Each row of a before or after table is a point. One or more steps were done to the points. Then noise was added and the rows were shuffled. The steps act on how far a point lies along the listed directions, d1 being the first. Write out the steps. A step turns or swaps two directions, mirrors them in a line or flattens them onto one, adds a multiple of one to another, or multiplies one. Angles are multiples of 10 degrees, from the lower direction toward the higher: turns from -170 to 170, lines from 10 to 170 but not 90. Use the fewest steps. Two steps may share a direction if one is a turn and the other turns, adds or multiplies; they go together, in the order done. Otherwise the lowest direction goes first.
(in the rows, 100 means zero)

Directions:
(1): | 116 | 153 |  97 |
(2): | 140 |  90 | 136 |
(3): |  66 | 113 | 142 |
Before:
| 132 | 101 |  72 |
|  40 | 164 |  84 |
| 104 | 103 |  76 |
|  99 |  83 |  88 |
|  80 | 135 | 108 |
|  97 |  14 |  81 |
|  64 | 102 | 107 |
| 106 | 137 |  99 |
After:
| 140 | 106 | 109 |
| 111 |  84 | 104 |
|  77 | 103 |  68 |
|  94 | 167 |  28 |
| 105 |  11 | 114 |
| 126 | 106 |  91 |
|  85 | 136 |  79 |
| 106 | 138 |  97 |
Steps: add -0.3 times d2 to d1; turn d2 and d3 by 60 degrees

Directions:
(1): | 120 |  49 |  96 |  65 | 114 | 142 | 130 | 130 |
(2): | 141 |  89 |  75 | 168 |  77 | 108 | 112 | 116 |
(3): |  99 |  58 |  96 | 123 | 160 |  85 |  57 |  94 |
(4): | 101 |  54 | 123 |  88 |  53 |  49 |  87 | 117 |
Before:
| 138 |  56 |  79 | 156 | 118 |  94 |  86 | 113 |
| 113 |  61 |  85 | 123 | 126 |  92 |  93 |  94 |
|  94 |  97 |  90 | 108 | 131 |  92 |  91 | 103 |
| 108 | 106 |  90 |  92 | 101 | 112 | 113 |  96 |
|  96 |  90 | 100 | 117 |  93 |  69 |  91 |  91 |
|  95 | 131 |  92 | 140 | 128 |  84 |  67 |  86 |
|  89 | 195 |  86 | 122 |  41 | 105 | 122 | 105 |
| 111 | 110 | 125 |  84 |  87 | 120 | 121 |  86 |
| 126 | 128 |  86 | 189 | 110 |  61 |  74 |  80 |
|  96 |  78 | 112 | 111 | 146 | 101 |  79 | 103 |
|  90 | 133 | 109 |  88 |  97 |  99 | 126 |  91 |
| 105 |  89 |  99 | 108 | 140 | 112 |  81 |  99 |
After (12 x 8):
|  96 |  86 | 112 | 111 | 144 |  98 |  72 | 103 |
|  97 |  83 |  91 | 100 | 128 |  93 |  97 | 109 |
| 110 | 113 | 100 |  97 | 100 | 120 | 143 | 106 |
| 100 | 109 |  99 |  88 | 100 | 104 | 106 |  90 |
|  89 |  73 | 101 |  99 | 129 |  70 |  80 |  83 |
| 115 |  99 | 104 |  45 |  41 | 132 | 159 | 156 |
| 132 |  14 | 119 |  71 | 100 |  74 | 100 | 135 |
| 107 | 119 | 125 |  95 |  87 | 117 | 115 |  82 |
|  81 |  62 | 121 |  84 | 114 |  46 |  54 |  92 |
| 105 |  73 |  94 | 119 |  93 |  83 | 100 | 107 |
| 117 |  51 | 100 |  89 | 123 | 107 |  95 | 129 |
| 101 |  91 | 103 |  98 | 136 | 104 |  78 |  96 |
Steps: turn d1 and d4 by 140 degrees; turn d2 and d4 by 120 degrees

Directions:
(1): |  92 |  87 | 173 |  70 |  99 |  86 | 138 | 103 |  72 | 119 |  46 |  99 |
(2): |  33 | 102 | 103 | 106 |  96 | 140 |  84 | 133 | 117 | 109 |  86 |  36 |
(3): |  90 |  65 |  83 | 112 | 171 |  65 | 147 | 129 | 109 |  77 | 111 |  84 |
(4): | 120 |  92 |  66 |  96 | 102 |  51 |  69 |  87 | 139 | 130 |  37 |  76 |
Before, 13 rows:
| 128 | 106 |  74 |  91 |  91 |  94 |  69 |  92 | 105 | 105 | 102 | 120 |
|  65 |  73 |  87 | 105 | 131 |  95 | 103 | 121 | 123 |  92 |  82 |  63 |
| 109 | 109 |  89 | 111 |  89 | 104 |  81 |  93 |  98 |  84 |  97 | 118 |
| 101 | 107 |  71 | 122 | 113 | 113 |  97 | 111 | 102 |  85 | 130 |  98 |
|  83 |  87 |  70 | 116 | 141 |  88 |  98 | 115 | 127 | 102 | 100 |  64 |
|  93 | 103 | 113 |  95 |  80 | 105 |  81 |  92 |  94 | 124 |  58 |  82 |
| 107 |  82 | 115 |  96 | 114 |  89 | 107 | 116 |  85 | 101 |  85 |  97 |
| 108 | 106 |  81 |  97 |  79 |  91 |  58 |  87 | 129 | 120 |  68 |  84 |
| 105 | 105 | 103 |  98 |  84 |  93 |  93 |  90 | 103 | 114 |  88 |  99 |
|  73 | 105 | 112 |  88 |  91 | 106 |  88 | 110 | 114 | 121 |  56 |  64 |
|  96 |  79 | 119 | 102 | 117 |  86 | 126 | 105 |  80 |  90 |  99 | 115 |
|  79 | 105 | 124 |  90 |  78 | 119 | 103 | 107 |  98 | 119 |  85 |  86 |
|  98 |  84 |  81 | 101 | 116 |  89 |  87 | 100 | 124 | 105 |  84 |  84 |
After (13 x 12):
| 132 | 124 |  88 |  83 |  53 | 119 |  50 |  77 |  96 | 113 | 107 | 131 |
| 117 |  69 |  98 |  98 | 158 |  44 | 133 | 104 | 110 | 110 |  66 |  92 |
| 115 |  87 |  97 |  91 | 102 |  83 |  88 |  85 | 113 | 113 |  69 | 100 |
|  95 |  55 | 108 |  92 | 153 |  51 | 134 | 113 | 114 |  97 |  53 |  83 |
| 103 | 122 | 109 |  97 |  53 | 119 |  73 |  82 |  99 | 119 |  95 | 102 |
| 127 |  86 |  95 | 111 | 143 |  71 | 136 | 109 |  87 |  81 | 109 | 118 |
|  82 | 111 | 135 |  87 |  62 | 132 | 100 | 104 |  92 | 120 |  87 |  95 |
|  89 |  78 |  88 | 109 | 126 |  94 |  96 | 128 | 104 |  98 |  95 |  75 |
|  70 |  65 |  76 | 125 | 156 |  82 | 123 | 131 | 111 |  80 | 114 |  74 |
|  89 | 123 | 143 |  74 |  52 | 119 |  76 |  89 |  95 | 134 |  49 |  87 |
| 111 | 118 |  99 | 111 |  74 | 114 |  78 |  88 |  90 |  88 |  98 | 124 |
| 129 | 141 | 125 |  77 |   5 | 125 |  30 |  51 |  99 | 142 |  64 | 123 |
|  93 | 129 | 128 |  90 |  30 | 142 |  50 |  74 |  83 | 134 |  65 |  97 |
Steps: swap d1 and d2; turn d3 and d4 by 30 degrees; multiply d3 by 2.5

Directions:
(1): |  75 |  58 |  89 |  99 |  82 | 108 |  72 |  16 | 123 |  95 |  71 | 102 |  55 | 123 | 105 | 132 | 131 |  61 |
(2): | 126 | 106 |  87 | 156 | 135 | 167 |  68 | 123 | 116 | 135 |  54 | 101 | 117 |  82 | 111 |  94 |  94 |  50 |
(3): | 110 |  47 | 127 |  80 | 133 |  92 | 134 | 138 |  60 |  56 |  56 | 107 | 110 |  90 | 108 | 108 | 161 |  73 |
(4): |  95 |  87 | 102 |  81 |  83 | 123 |  80 |  60 |  32 | 130 |  82 | 172 | 152 |  96 |  87 |  89 |  89 | 123 |
Before, 10 rows:
| 103 | 114 | 111 |  97 |  84 |  96 | 104 | 105 |  86 | 110 | 115 | 115 | 103 |  98 |  90 |  95 |  80 | 112 |
|  95 | 130 |  97 |  94 |  90 |  93 |  95 |  99 |  91 | 100 | 115 | 109 | 118 |  97 | 103 |  85 |  75 | 122 |
|  99 |  81 | 107 |  75 | 101 |  81 | 120 | 104 |  89 |  78 | 112 |  98 | 114 | 101 | 105 |  98 | 108 | 116 |
| 112 | 119 | 104 | 111 | 108 |  98 | 111 | 127 |  99 | 102 | 117 | 102 | 117 |  88 |  86 |  86 |  83 | 129 |
|  97 |  97 | 106 |  89 |  94 |  70 | 117 | 111 | 105 |  81 | 104 |  80 |  90 | 104 | 101 | 101 | 113 | 114 |
|  82 |  62 | 121 |  62 |  75 |  80 | 106 |  55 |  55 |  81 |  79 | 143 | 115 | 111 |  85 |  97 | 120 | 121 |
|  84 | 114 |  95 |  96 |  70 |  78 |  94 |  94 | 100 | 112 | 129 | 110 |  97 | 101 |  96 | 101 |  74 | 137 |
| 100 |  70 | 132 |  84 | 106 |  65 | 125 | 129 | 105 |  54 |  91 |  73 |  72 |  95 | 106 |  98 | 137 |  95 |
|  99 |  79 | 100 | 119 | 102 | 132 |  89 |  94 | 102 | 120 |  77 | 102 |  98 |  95 | 110 | 114 | 116 |  67 |
| 105 |  92 | 111 |  88 | 112 |  94 | 109 | 124 |  68 |  98 | 102 | 120 | 131 |  95 |  99 |  98 | 103 | 113 |
After (10 x 18):
|  94 | 122 |  95 | 109 |  91 |  63 | 112 | 139 | 145 |  88 | 137 |  55 |  64 |  98 | 106 | 106 |  84 | 117 |
| 108 | 109 |  98 | 125 | 118 |  74 | 122 | 144 | 172 |  71 | 104 |  19 |  48 | 103 | 115 | 113 | 116 |  80 |
| 106 |  86 | 115 | 130 | 129 |  78 | 114 | 151 | 190 |  51 |  87 |   3 |  16 |  98 | 125 | 110 | 141 |  43 |
| 103 | 117 | 110 |  95 |  81 |  86 | 110 | 108 | 105 | 101 | 124 |  98 |  88 | 101 |  94 | 100 |  81 | 107 |
| 107 | 118 |  98 | 117 |  99 |  99 | 100 | 107 | 112 | 107 | 119 | 100 | 104 |  95 |  89 |  94 |  78 | 127 |
| 103 |  93 |  98 |  99 | 113 |  75 | 120 | 120 | 155 |  65 | 121 |  44 |  65 | 109 | 115 | 109 | 112 |  87 |
|  97 | 131 |  97 |  95 |  91 |  84 | 100 | 107 | 107 |  91 | 124 |  92 | 103 |  98 | 106 |  90 |  79 | 120 |
|  93 |  64 | 106 |  87 |  81 | 137 |  81 |  58 |  26 | 137 |  67 | 174 | 153 |  95 |  96 | 105 | 111 | 100 |
|  93 |  94 | 105 |  84 |  91 |  84 | 100 |  87 |  86 | 100 | 116 | 115 | 113 | 109 | 102 | 107 | 100 | 117 |
|  81 |  70 | 122 |  64 |  82 |  41 | 132 |  87 | 112 |  46 | 105 |  78 |  64 | 118 |  92 | 109 | 132 | 115 |
Steps: flatten d1 and d3 onto the line at 50 degrees; turn d2 and d4 by 60 degrees; multiply d4 by 3
